Each row is a point. The window is the flat piece filled in between its corners: a triangle in 3 columns, a solid with four corners in 4, and so on. A path goes straight from each point to the next, and from the last back to the first. After which points does the path pass through the window?

Window (3 x 3):
[[ 0.50  0.24 -0.36]
 [ 0.23  0.60 -0.18]
 [ 0.15 -0.84 -0.09]]
Path:
(1): [ 0.01  0.16 -0.56]
(2): [ 0.07 -0.44 -0.25]
(3): [ 0.40 -0.64  0.16]
(4): [0.50 0.38 0.00]
(5): [ 0.14  0.41 -0.53]
(6): [ 0.37  0.05 -0.56]
(7): [ 0.75 -0.04  0.16]
(8): [ 0.72  0.18 -0.20]
Through the window after points: 2, 4, 8

Window:
[[-0.18  0.85 -0.37  0.13]
 [ 0.40 -0.84  0.17  0.43]
 [ 0.32  0.12 -0.46  0.02]
 [-0.91 -0.62 -0.30  0.21]]
Path:
(1): [ 0.25 -0.57 -0.11  0.64]
(2): [ 0.33 -0.71  0.16  0.13]
(3): [ 0.25 -0.04 -0.18 -0.12]
(4): [ 0.21 -0.17 -0.54  0.47]
(5): [ 0.32 -0.45 -0.24  0.60]
(6): [ 0.28 -0.63  0.24  0.03]
(7): [-0.09  0.75 -0.25 -0.15]
(8): [-0.24  0.68 -0.45  0.42]
(9): [-0.29  0.30 -0.76  0.62]
(10): [-0.39  0.40 -0.38 -0.44]
(11): [ 0.18 -0.19 -0.04 -0.08]
(12): [ 0.24 -0.19 -0.39  0.50]
(13): [-0.04 -0.17 -0.74  0.59]
(14): [-0.09 -0.01 -0.14 -0.02]
(15): [ 0.15  0.13 -0.32 -0.12]
(16): [ 0.41  0.03 -0.64  0.38]
Through the window after points: 1, 3, 5, 7, 11, 13, 15

Window, 6 rows:
[[-0.32 -0.08 -0.65 -0.76 -0.16  0.10]
 [-0.79 -0.24 -0.13 -0.33 -0.08 -0.67]
 [-0.03 -0.16  0.13 -0.06 -0.46  0.25]
 [ 0.34  1.09  0.19  0.36 -0.43  0.20]
 [ 0.25  0.08  0.00  0.38 -0.03 -0.19]
 [-0.97 -0.81 -0.10  0.98 -0.21  0.06]]
Path:
(1): [-0.11 -0.18  0.25 -0.04 -0.10  0.46]
(2): [ 0.25  0.51  0.20 -0.11 -0.05  0.24]
(3): [ 0.12  0.46 -0.13  0.06 -0.75 -0.17]
(4): [-0.29 -0.10 -0.32  0.52 -0.51 -0.35]
(5): [-0.30  0.12  0.09  0.22  0.25  0.17]
(6): [-0.05  0.46  0.27 -0.67  0.48  0.18]
(7): [ 0.10  0.35 -0.22 -0.29 -0.63 -0.42]
(8): [-0.71 -0.42 -0.68  0.82 -0.87 -0.19]
(9): [-0.49 -0.37  0.09  0.13  0.19  0.07]
(10): [-0.51 -0.07 -0.15 -0.24  0.09 -0.19]
(11): [-0.23 -0.04 -0.80 -0.21 -0.83 -0.25]
(12): [-0.06 -0.51 -0.13  0.36 -0.64 -0.35]
(13): [-0.82 -0.04  0.15 -0.84  0.26  0.28]
(14): [-0.67  0.18  0.07 -0.50  0.28 -0.09]
(15): [-0.23 -0.09 -0.36 -0.33 -0.39 -0.41]
(16): [-0.16 -0.05 -0.08  0.23 -0.60 -0.08]
Through the window after points: 8, 16

Window:
[[ 0.41  0.33  0.06  0.11 -0.34  0.45]
 [-0.58  0.42  0.28 -0.34  0.91 -0.35]
 [-0.31 -0.53  0.34  0.12  0.44  0.12]
 [-0.74 -0.68 -0.45  0.33 -0.52 -0.25]
 [ 0.24  0.38 -0.22 -0.62  0.02  0.11]
 [ 0.08  0.32  0.48 -0.23 -0.78 -0.23]]
Path:
(1): [ 0.15  0.19  0.18 -0.12  0.79 -0.58]
(2): [-0.69  0.42  0.24 -0.35  0.44  0.00]
(3): [-0.52 -0.15  0.22 -0.07  0.14  0.06]
(4): [-0.22 -0.03  0.27  0.19  0.31 -0.22]
(5): [ 0.30 -0.26 -0.25  0.51 -0.42 -0.11]
(6): [-0.63 -0.35  0.07 -0.46 -0.42  0.46]
(7): [-0.71  0.31  0.02 -0.39  0.31  0.33]
(8): [ 0.42  0.23  0.32 -0.24 -0.05 -0.19]
(9): [ 0.47  0.17  0.25  0.08  0.09 -0.39]
(10): [-0.23  0.03  0.07  0.00 -0.08  0.66]
(11): [-0.59  0.28 -0.11 -0.44 -1.03  0.05]
(12): [ 0.88  0.20  0.92  0.21 -0.02 -0.34]
(13): [-0.06 -0.15  0.04  0.43 -0.44 -0.75]
(14): [-0.71 -0.23  0.04 -0.09  0.18  0.64]
(15): [-0.37 -0.14  0.45 -0.27 -0.32  0.67]
(16): [ 0.20  0.66 -0.19  0.12  0.65 -0.68]
Through the window after points: 1, 9, 11, 15

Window, 8 rows:
[[-0.55  0.30 -0.12 -0.22 -0.45  0.35 -0.10 -0.40]
 [-0.70 -0.16 -0.24  0.17  0.56 -0.55  0.03  0.50]
 [ 0.14  0.61 -0.21 -0.25  0.28  0.80  0.66  0.83]
 [ 0.12 -0.09 -0.61 -0.46  0.43  0.22  0.12 -0.23]
 [ 0.21  0.53  0.45 -0.17  0.79 -0.43 -0.20  0.00]
 [-0.31  0.57  0.54 -0.63  0.24 -0.55  0.12 -0.05]
 [ 0.26 -0.45  0.67 -0.81 -0.52  0.73 -0.36  0.19]
 [-0.30 -0.07  0.17 -0.37 -0.71 -0.83 -0.66 -0.34]]
Path:
(1): [ 0.35 -0.20  0.15 -0.36 -0.26 -0.06  0.92 -0.02]
(2): [-0.34  0.86 -0.26 -0.24  0.30  0.62 -0.36  0.79]
(3): [-0.28  0.60 -0.08 -0.48  0.20  0.26 -0.29  0.20]
(4): [-0.17  0.07 -0.15 -0.02 -0.08 -0.14  0.52 -0.10]
(5): [-0.29 -0.11  0.26 -0.30  0.03 -0.22  0.05 -0.28]
(6): [-0.40  0.04 -0.10 -0.16  0.01 -0.43 -0.81  0.28]
(7): [-0.38  0.41  0.12 -0.45  0.31  0.17 -0.30  0.28]
(8): [ 0.09  0.33  0.30 -0.21  0.01 -0.41  0.28 -0.32]
(9): [-0.02  0.21  0.20 -0.17  0.11  0.20  0.52 -0.60]
(10): [-0.90  0.37 -0.37 -0.35 -0.70  0.23 -0.93  0.25]
(11): [-0.25  0.09 -0.46 -0.56  0.51  0.49 -0.25  0.03]
(12): [ 0.22  0.08 -0.02 -0.28  0.11 -0.37  0.29 -0.28]
Through the window after points: 1, 7, 9, 11
